Rows are points. Each copy is the shape, with its points in the same order, stretched, turned, moved and blurred by noise. Some copies are also mirrored. Which?

Shape (8 x 3):
[[-0.47 -0.24 -0.04]
 [-0.44  0.38 -0.13]
 [ 0.36  0.15  0.11]
 [-0.14  0.19  0.26]
 [ 0.20 -0.46  0.44]
 [-0.49 -0.44 -0.27]
 [ 0.27 -0.15 -0.24]
 [ 0.29  0.34 -0.12]]
Copy 1 (8 x 3):
[[-0.16  0.14 -0.39]
 [-0.08  0.69 -0.07]
 [ 0.12  0.05  0.42]
 [-0.29  0.17  0.20]
 [-0.21 -0.54  0.11]
 [ 0.06  0.15 -0.59]
 [ 0.42  0.05  0.04]
 [ 0.29  0.36  0.37]]
Copy 1 is: only turned
Copy 2 (8 x 3):
[[-0.04 -0.42  0.12]
 [ 0.35 -0.33 -0.37]
 [-0.01  0.52 -0.02]
 [ 0.32  0.09 -0.09]
 [-0.09  0.29  0.56]
 [-0.30 -0.52  0.10]
 [-0.35  0.17 -0.13]
 [-0.04  0.34 -0.42]]
Copy 2 is: mirrored
Copy 3, 8 rows:
[[-0.38  0.11  0.57]
 [-0.35 -0.32  0.16]
 [ 0.55 -0.10  0.07]
 [ 0.08 -0.41  0.36]
 [ 0.42  0.19  0.77]
 [-0.47  0.44  0.56]
 [ 0.32  0.36  0.01]
 [ 0.35 -0.12 -0.21]]
Copy 3 is: mirrored

Shape, 8 rows:
[[ 0.20  0.45 -0.22  0.20]
 [ 0.08  0.27 -0.32  0.01]
 [ 0.02  0.07  0.39 -0.14]
 [ 0.16 -0.26  0.44 -0.51]
 [ 0.26  0.06 -0.30  0.26]
 [-0.27  0.18 -0.39  0.36]
 [-0.07 -0.12  0.38 -0.41]
 [ 0.43 -0.13  0.56 -0.02]]
Copy 1, 8 rows:
[[ 0.39  0.01 -0.42  0.15]
 [ 0.41 -0.11 -0.17  0.14]
 [-0.24  0.18 -0.21 -0.12]
 [-0.55 -0.10 -0.11 -0.18]
 [ 0.29 -0.16 -0.32  0.48]
 [ 0.60  0.16  0.06  0.44]
 [-0.33  0.05  0.05 -0.18]
 [-0.61  0.05 -0.62  0.10]]
Copy 1 is: mirrored
Copy 2 (8 x 4):
[[ 0.41  0.05  0.22  0.01]
 [ 0.25  0.07 -0.11 -0.05]
 [-0.28 -0.30  0.24 -0.37]
 [-0.40 -0.63 -0.10 -0.59]
 [ 0.28 -0.17 -0.11  0.26]
 [-0.01  0.28 -0.14  0.33]
 [-0.42 -0.37 -0.01 -0.56]
 [-0.16 -0.75  0.37 -0.22]]
Copy 2 is: only turned
Copy 3 (8 x 4):
[[ 0.37  0.43  0.46  0.36]
 [ 0.46  0.34  0.18  0.23]
 [ 0.19 -0.15  0.40 -0.26]
 [ 0.55 -0.51  0.21 -0.45]
 [ 0.40  0.05  0.28  0.53]
 [-0.08  0.38  0.00  0.33]
 [ 0.32 -0.27  0.13 -0.49]
 [ 0.33 -0.56  0.65 -0.01]]
Copy 3 is: only turned

Shape:
[[-0.51  0.16  0.15 -0.47  0.59  0.20]
 [-0.28  0.52  0.22 -0.52  0.55  0.15]
 [-0.25  0.04  0.22 -0.05 -0.32  0.52]
 [-0.47 -0.03  0.33  0.34 -0.09  0.48]
 [ 0.27  0.34 -0.40 -0.39  0.26 -0.28]
 [-0.36 -0.28 -0.40 -0.21  0.04  0.26]
 [ 0.21  0.47 -0.01 -0.60 -0.19  0.29]
 [ 0.44  0.30 -0.17  0.07 -0.42  0.32]
 [ 0.01 -0.39 -0.21  0.34 -0.40  0.13]
 [-0.22 -0.10 -0.02 -0.29 -0.36 -0.17]
 [ 0.30 -0.03  0.49 -0.08  0.09  0.19]
 [-0.04  0.09  0.28 -0.37  0.11 -0.15]]
Copy 1:
[[-0.27  0.04 -0.17 -0.68  0.66 -0.11]
 [-0.23  0.41 -0.26 -0.47  0.61 -0.27]
 [ 0.36  0.20  0.05 -0.20 -0.07  0.60]
 [ 0.07  0.15  0.19  0.01  0.32  0.76]
 [-0.26  0.00 -0.42 -0.10 -0.35 -0.58]
 [-0.34 -0.37 -0.26 -0.60 -0.21  0.36]
 [ 0.45  0.40 -0.46 -0.32 -0.24 -0.20]
 [ 0.40  0.32 -0.40  0.39 -0.49  0.24]
 [-0.05 -0.43  0.00  0.14 -0.54  0.61]
 [-0.06 -0.27  0.12 -0.29 -0.51  0.01]
 [ 0.57 -0.09 -0.18  0.18  0.40 -0.02]
 [ 0.09 -0.10 -0.03 -0.12  0.09 -0.31]]
Copy 1 is: only turned
Copy 2, 12 rows:
[[-0.51  0.36  0.24 -0.10  0.14 -0.06]
 [-0.40  0.64 -0.03  0.07  0.06  0.01]
 [-0.13  0.04 -0.26 -0.22 -0.30  0.38]
 [-0.44 -0.19 -0.18 -0.01 -0.22  0.47]
 [ 0.09  0.11 -0.21  0.02  0.36 -0.35]
 [-0.27 -0.23 -0.12 -0.47  0.16 -0.02]
 [ 0.24  0.41 -0.44 -0.16 -0.05  0.09]
 [ 0.29 -0.16 -0.58 -0.02 -0.02  0.32]
 [ 0.01 -0.60 -0.34 -0.16 -0.02  0.16]
 [-0.05 -0.16 -0.26 -0.29 -0.24 -0.21]
 [ 0.17  0.00  0.12  0.24 -0.13  0.27]
 [-0.05  0.12  0.04  0.04 -0.07 -0.15]]
Copy 2 is: only turned
Copy 3 (12 x 6):
[[-0.92  0.28  0.13 -0.17  0.12  0.05]
 [-0.63  0.60  0.20 -0.12  0.00  0.29]
 [-0.23 -0.12  0.17 -0.64 -0.16  0.32]
 [-0.47 -0.33  0.27 -0.28 -0.38  0.26]
 [-0.03  0.75 -0.37  0.12  0.25 -0.21]
 [-0.53 -0.08 -0.41 -0.41  0.10 -0.20]
 [ 0.10  0.65  0.00 -0.50  0.18  0.42]
 [ 0.38  0.30 -0.25 -0.33 -0.08  0.37]
 [ 0.18 -0.41 -0.32 -0.19 -0.01 -0.25]
 [ 0.07 -0.01  0.12 -0.38  0.14 -0.47]
 [ 0.08 -0.04  0.34 -0.01  0.26  0.47]
 [-0.07  0.25  0.29 -0.04  0.24 -0.06]]
Copy 3 is: only turned
Copy 4, 12 rows:
[[-0.49  0.73  0.21 -0.35  0.28 -0.02]
 [-0.39  0.86  0.35  0.04  0.11  0.14]
 [-0.51 -0.14 -0.20 -0.01  0.00  0.49]
 [-0.71 -0.25 -0.10  0.10  0.36  0.20]
 [ 0.46  0.69 -0.32  0.14 -0.15  0.28]
 [-0.25  0.24 -0.70 -0.53  0.14  0.18]
 [ 0.03  0.48 -0.08  0.13 -0.37  0.77]
 [ 0.18 -0.02 -0.58  0.49 -0.15  0.91]
 [ 0.10 -0.48 -0.69 -0.08  0.14  0.37]
 [ 0.06 -0.11 -0.14 -0.27 -0.40  0.08]
 [ 0.23 -0.05  0.31  0.15  0.37  0.66]
 [ 0.13  0.21  0.33 -0.09 -0.06  0.17]]
Copy 4 is: only turned
